Each row of a before or after table is a point. The points were changed in one or more steps. Then noise was added and the rows were shuffled. The steps act on how far a point lies along the listed directions, d1 being the first. What was done? A step turns or swaps two directions, mirrors them in a line or flattens them onto one, adds a multiple of one to another, or multiplies one. Angles are multiples of 10 degrees, from the lower direction toward the higher: turns from -170 to 170, lines from 10 to 170 but not 90. Use the fewest steps. Two steps may share a direction if one is a turn and the other turns, adds or multiplies; they go together, in the order done. Otherwise the lowest direction goes first.

Directions:
(1): 28; 27
(2): 27; -28
Before, 10 rows:
7; -2
-24; -13
17; -26
-15; 22
-60; 4
-13; 3
6; 2
-14; 21
3; -13
2; 2
After, 10 rows:
4; 3
4; 5
-39; -36
-8; -5
-4; -6
-22; -24
-8; -6
5; 5
7; 3
5; 3
Steps: multiply d1 by 1.3; multiply d2 by 0

Directions:
(1): 2; 45; 15
(2): -47; 0; 6
(3): -5; 15; -45
Before (14 x 3):
5; 7; -34
-18; 6; -11
0; -19; -1
35; -52; 0
33; -32; -4
-4; -16; 6
4; 1; -26
-14; -19; -5
-6; -23; 7
-12; -30; 7
49; -36; 12
-28; -20; 8
44; -26; 7
-18; -10; 12
After:
-17; -8; 5
-17; -4; 16
-3; 20; -8
-29; -1; 20
-24; 5; 1
-3; -56; 3
-11; -3; 11
-8; 12; 18
-25; 17; 20
-10; -60; 10
-32; -53; 11
-5; 1; -33
-15; -45; 0
-8; -2; -24
Steps: turn d1 and d2 by -70 degrees

Directions:
(1): 1; 32; 6; -44
(2): 3; 40; -29; 25
(3): -17; -19; -45; -20
(4): -53; 9; 12; 7
Before:
21; 30; -7; -23
-12; -31; -10; -19
-3; 2; 4; 6
-1; 13; 60; -7
11; -37; -39; 34
-7; 1; 5; 22
2; 4; 45; -15
-15; -19; 0; -6
-46; 9; -17; -22
22; 13; 25; -14
-21; 44; 9; -18
After (11 x 4):
14; 19; 9; 25
-23; 43; -13; 8
18; -44; 7; -43
-13; -4; 19; -9
-1; -30; -27; 6
-17; 18; 29; 51
22; 34; -14; 3
-36; 5; -40; -6
-5; 1; 5; 1
-6; 9; 14; 44
-9; -20; -9; 5
Steps: swap d1 and d2; turn d3 and d4 by -20 degrees

Directions:
(1): 1; 20; 41; 2; 10; 9; 60; -7
(2): -11; -40; -20; 20; 44; 34; 14; -4
(3): -60; -14; 10; -43; -4; 0; -1; -12
Before (9 x 8):
-29; -10; 0; -20; -4; -5; -25; -7
-31; -16; -7; -11; 9; 3; 0; -7
-12; 7; -6; -14; -12; -8; 3; -8
-2; -23; -30; -8; 1; -5; -33; 18
5; -40; -32; 24; 31; 31; 3; 2
-21; -3; 17; -18; 3; 2; 24; -8
-25; -17; -5; -17; -3; -7; -32; -1
-8; -31; -45; 21; 17; 20; -26; 0
-15; 6; -2; -12; -1; 0; -3; -6
After:
13; 8; 24; 13; 13; 18; 59; -2
-15; 3; -7; -11; 1; 4; -6; -6
-28; -28; 3; -6; 22; 11; -1; -6
-32; -20; 2; -13; 15; 12; -5; -10
-17; 5; 12; -27; -18; -15; -1; -5
-29; -4; 9; -13; 7; 2; 17; -8
-14; -4; -15; -9; -7; -2; -4; -6
-9; -5; 6; 23; 28; 30; 47; -7
-8; -26; -8; 6; 33; 19; 19; 11
Steps: turn d1 and d2 by -90 degrees

Directions:
(1): 31; -20; -31; -2; -19; 33; -32; 2; 45
(2): -45; -4; -43; 24; 45; 15; 0; 12; 8
Before (10 x 9):
22; -3; 29; -13; -41; 8; -8; -8; 14
-51; 21; 30; 11; 36; -23; 35; -9; -45
-34; -3; -51; 19; 51; 20; -19; 7; 23
41; -24; 10; -11; -47; 9; -12; -19; 3
-15; -7; -60; 11; 23; 21; -8; 13; 9
46; -9; 38; -11; -49; 1; -5; -10; 3
51; -9; 7; -31; -47; 5; -13; -5; 27
46; -16; 16; -10; -46; 3; -13; 1; 3
4; 10; 23; -8; -7; -17; 9; -5; -53
21; -26; -6; 16; -5; 24; -11; 3; 33
After, 10 rows:
-48; -2; -10; 18; 24; 12; 4; 10; 6
-45; -10; -29; 33; 42; 16; 7; 12; 3
13; -16; -39; 4; -4; 31; -31; 4; 2
33; 18; 59; -29; -25; -34; 6; -17; -24
48; -22; -4; -13; -40; 37; -36; -15; 45
-14; -2; 27; 19; 17; -13; 28; 1; -20
-46; -16; -28; 24; 32; 4; 12; -2; -20
-54; 6; -27; 9; 47; -7; 23; 13; -9
21; 16; 31; -23; -23; -28; 17; -6; -40
-45; -9; -26; 30; 35; 4; 6; 20; -15
Steps: turn d1 and d2 by 170 degrees
